Every row gives one point. Two turns around zero, p and q, are shown by what they do to some points. Write where each new point lands after one turn and then the other. Backwards means that the second turn is done in reverse. Each puzzle has new turns, and all numbers are rounded.

Turn p:
[-3.8  2.3] => [-4.4  0.3]
[-2.0  0.4] => [-2.0 -0.6]
[ 7.4 -1.3] => [7.2 2.3]
[-1.6 -1.4] => [-0.8 -2.0]
Turn q:
[-1.3  2.3] => [-2.3  1.2]
[1.6 1.8] => [0.4 2.4]
[-0.4  2.5] => [-1.7  1.9]
[-1.8  2.1] => [-2.7  0.8]
[ 2.0 -8.6] => [ 6.3 -6.1]
Where do these land?
p, then q backwards: [ 1.4 -2.7] => [ 1.1 -2.8]
p, then q backwards: [4.0 2.8] => [4.2 2.4]
p, then q: [-5.5 -0.1] => [-2.6 -4.8]

Turn p:
[-4.9  3.3  0.7] => [-2.6  4.0  3.6]
[ 3.8 -2.0  1.8] => [ 3.4 -3.1 -0.8]
[-0.8  4.8 -1.2] => [ 0.2  5.0 -0.1]
[ 1.9 -6.1 -1.3] => [-1.0 -5.9 -2.7]
Turn q:
[-2.3 -0.6  0.9] => [-2.1 -1.4 -0.1]
[-2.7  4.0 -2.0] => [-2.8  3.0 -3.2]
[-1.4 -0.7 -6.9] => [ 2.0 -0.6 -6.8]
[ 4.7 -0.7  6.6] => [1.4 0.4 8.0]
[ 1.8 -1.9  1.4] => [ 1.6 -1.3  2.2]
Where do these land?
q, then p: [-0.4 -3.1  2.4] => [-0.1 -3.5  1.7]
q, then p backwards: [ 6.0 -1.9 -2.3] => [4.9 2.4 3.9]
q, then p: [-0.9 -3.1 -2.5] => [-1.1 -2.6 -3.0]
p, then q: [-3.1 -3.7  2.2] => [-2.3 -4.3  2.1]
p, then q: [ 1.0  6.7 -1.3] => [ 0.1  6.9 -0.5]
q, then p: [-2.7  5.2  1.5] => [-2.7  4.7  2.8]

Turn p:
[ 2.5 -4.3  2.6  0.7  2.5 -1.9] => [ 1.9 -2.4  4.4  1.2  1.6 -3.1]
[ 3.6 -2.7 -3.8  0.9 -1.3  1.6] => [ 3.1 -4.4 -2.9  1.3  0.7  0.4]
[-0.8  7.1  2.2 -0.1  2.6  4.0] => [-1.1  6.4  0.0  0.0  3.2  5.1]
[ 2.4  4.7  2.7  0.9 -1.2  1.0] => [ 3.1  4.8  0.2  0.6 -0.3  2.3]
[-0.7  3.0  1.1  0.8  2.7  1.4] => [-1.3  3.1  0.5  0.9  2.4  1.5]
[ 2.7 -2.0 -6.0 -0.1 -2.4  2.1] => [ 2.3 -4.8 -5.3  0.2  0.2  1.0]
[-2.6  2.5 -3.7  0.9  1.4 -3.1] => [-3.3  2.0 -3.8  0.6  0.5 -3.0]
[ 3.5 -4.1  2.4 -4.2  2.3 -2.8] => [ 2.9 -2.5  4.2 -3.7  2.2 -3.8]
[-10.7  -4.3   2.6   0.2  -6.6  -2.4] => [ -7.7  -2.3   2.9  -1.1 -10.7  -0.5]
Turn q:
[ 1.8 -3.2 -6.3 -3.4  1.2  0.6] => [ 2.5 -2.9 -7.0  0.6  0.9  1.1]
[-1.7 -0.9  0.0 -5.3  2.4 -2.0] => [-0.3  0.0 -3.2 -5.1  1.9 -1.0]
[-0.3  1.3 -0.7  5.8 -0.3 -2.1] => [-2.7  1.1  1.9  5.0  0.8 -1.6]
[ 5.5  0.8  0.2  3.9 -1.1 -0.9] => [ 3.2  0.4  2.0  4.8 -1.1 -3.0]
[-4.6  3.5  3.2 -0.9 -3.5  1.8] => [-3.5  3.0  2.9 -3.0 -3.6  2.9]
[-1.4  5.3  3.7  1.4 -2.1 -0.1] => [-1.7  4.9  4.1 -0.5 -2.3  0.0]
[ 4.7 -8.9 -4.3 -0.3  0.0 -2.2] => [ 2.9 -8.6 -4.8  2.6  0.7 -3.6]
[-4.0  2.1  4.1 -1.2  3.4  4.9] => [-0.4  2.0  3.9 -4.3  2.8  5.3]
Where do these land?
p, then q: [ 1.1 -2.3 -4.8  2.2 -1.2 -1.0] => [-1.2 -3.4 -2.7  3.7  0.5 -1.5]
p, then q: [ 0.2  3.3  2.5 -4.3  0.2  3.0] => [ 3.5  2.7 -0.1 -3.6 -0.2  3.4]
q, then p: [-1.7 -5.6  3.4  2.3 -4.3  5.1] => [ 0.7 -5.4  6.1 -0.1 -4.0  3.5]
q, then p backwards: [ 5.4 -5.0 -0.1  2.3  0.7  4.4] => [ 5.8 -5.5  0.4  2.4 -1.2  2.9]
p, then q: [-4.4  4.1  0.5  3.8 -4.7 -4.6] => [-5.0  4.4 -0.6  3.2 -6.3 -0.3]
q, then p backwards: [-1.2  1.7 -2.5 -0.3 -2.3 -5.0] => [-3.3  2.1 -2.8  1.5 -0.4 -3.9]
p, then q: [-0.8  4.0  1.0 -1.4  4.9  0.7] => [-0.1  4.6  0.3 -2.0  4.0  1.8]
q, then p: [-1.7  0.7  2.1 -5.4  4.3  3.9] => [ 1.4 -0.4  0.3 -5.4  5.3  3.3]
p, then q: [ 3.2 -0.9 -2.2  0.8  2.2 -6.5] => [-0.9  1.0 -2.4  1.6  2.2 -7.0]

Turn p:
[-0.6  2.5 -1.9 -2.5  0.7  8.7 -2.0 -1.1] => [ 0.1  2.6 -6.1 -2.8 -3.0  4.2 -4.3  0.5]
[ 1.0  1.4 -2.0 -2.6 -1.0  2.9 -1.8  3.8] => [ 2.3  0.1 -1.7 -3.3 -3.0 -1.4 -3.1  1.3]
[ 2.1  0.1  1.1  6.6  1.0 -0.5  0.2  2.0] => [ 2.3 -2.0 -1.1  4.9  2.8 -1.4  0.3  3.1]
[-5.0  2.3 -0.3  0.5  0.5  4.1  4.0 -2.6] => [-5.0  3.7 -2.5  0.9 -2.1  3.3  1.1  2.8]
[ 1.2  1.0 -2.7  2.1 -3.1  1.2  5.1 -2.0] => [-1.0  0.6 -2.4  4.0 -4.6 -0.6  3.3 -0.3]
[ 0.7  1.9 -1.1  2.2 -3.0 -4.5 -3.7  3.7] => [ 3.9  1.3  3.6  1.8  0.6 -5.3 -2.3  0.5]
[ -2.6   1.9  -2.2  -1.1   0.9  -2.4  -1.6 -12.5] => [-4.4  7.3 -0.7  2.0  2.7  3.1  1.9 -9.2]
[ 1.0 -2.6  8.7 -2.4  1.0 -4.1 -0.7  0.0] => [ 2.3 -2.9  6.6 -2.6  4.3  3.9  3.1  0.0]
[ 2.0 -0.3 -2.6 -0.1  2.0 -2.5  3.6  4.7] => [-0.1 -2.9 -1.2 -1.5 -0.4 -5.5  2.8  2.3]
[ 0.2 -8.0  3.0 -2.6  0.8 -2.8 -2.9  4.0] => [-0.3 -7.6  5.5 -3.4  2.4 -0.3 -2.6 -0.8]
Turn q:
[ -4.0  -0.4   0.2  -0.3  -2.1   0.2  -7.6 -12.7] => [ -1.8   2.9   5.4  -0.2   1.2  -6.0  -4.5 -11.9]
[ 6.9  2.2 -4.5  3.8 -0.2  1.5  2.8  0.6] => [ 5.2  3.9 -6.2 -0.4 -1.6  3.3 -1.6  1.1]
[-2.0  2.9  0.0 -0.1 -1.4 -1.9  1.6  3.3] => [-2.7  1.1 -0.9  2.8 -0.1 -0.2  1.4  3.5]
[-4.1  0.0 -3.8 -5.1  3.0 -1.4 -0.1 -0.6] => [-6.2 -0.1  1.4 -2.5  3.1  1.7 -3.0  0.6]
[ 2.5  0.3 -2.8  2.4 -0.8  2.8 -1.0  4.1] => [ 1.9 -0.6 -2.6  0.9 -4.6  2.4 -2.0  2.0]
[0.9 0.5 8.9 3.4 2.7 2.4 1.3 1.5] => [ 6.1 -3.6  3.4  4.4  1.7  0.9  4.9  0.6]
[ 0.6  0.8 -2.2 -8.3 -0.1 -1.9 -0.6  1.4] => [-4.9  3.1  2.9 -5.1 -0.5  1.8  0.2  3.0]
[ 0.3 -3.9  2.5  2.2  1.2 -3.7  1.1  3.2] => [ 1.9 -4.1 -1.1 -0.8  1.3 -3.4  1.5  3.9]
[-1.0 -2.5  1.6  1.8 -2.3  2.0  2.4 -1.0] => [ 0.4 -2.3 -2.1  0.6 -0.5 -0.6  3.1 -2.9]
Where do these land?
p, then q: [-0.9  4.5  3.3  4.3  0.5 -2.2  0.3 -1.2] => [ 3.7  0.5 -1.1  4.2  2.0  3.0  0.0  3.4]
q, then p: [-2.1  0.4 -2.1 -2.4 -4.0 -3.1 -2.8 -0.3] => [-1.4  4.4  5.0 -0.3  0.1 -1.5 -0.5  0.6]
q, then p: [-4.3 -1.5  5.6 -2.8 -5.7  0.3 -0.9  1.4] => [-4.3 -0.7  5.8  3.3 -1.7  1.5  4.8  2.1]
p, then q: [ 8.3 -1.2 -2.8 -2.9  2.7  1.3  0.3  0.3] => [-0.5  2.1 -3.8 -8.4  0.8  0.0 -1.4 -2.0]
p, then q: [ 0.0 -2.4 -1.1 -3.0 -4.6 -0.4  4.0  0.4] => [-2.1 -0.1 -1.4 -0.1 -1.7 -3.2  5.3 -2.5]
p, then q backwards: [ 5.1 -1.7 -1.9 -0.6  8.3  3.9  0.5 -6.5] => [-1.6 -3.6 -4.2  2.3  0.2  2.9  9.9 -3.9]
q, then p: [-2.8  5.5  2.4  6.4  0.1  4.9 -1.2 -0.2] => [ 2.1 -0.8 -2.8  9.4  2.3  1.6 -1.0  0.4]
p, then q: [ 5.2 -2.1  0.6 -2.4  5.5  1.2  2.6 -1.4] => [-2.0 -1.6 -3.5 -6.0  2.4  3.7 -0.6 -1.9]
p, then q backwards: [-2.9 -3.8 -0.6  2.4 -3.6 -3.5 -2.8  2.6] => [-4.0  0.7  1.9  0.6  2.0 -1.2 -6.6 -0.1]
q, then p backwards: [-3.1  6.2 -1.1 -0.2  4.1  2.8 -0.9  4.3] => [-4.6 -1.8  4.5  5.4 -2.4  3.4 -0.6 -1.4]
p, then q: [-2.5 -3.8 -2.3  1.2 -3.4 -5.1  0.9  0.6] => [ 0.2 -2.1  1.1  2.3  2.6 -6.4  2.6 -0.8]
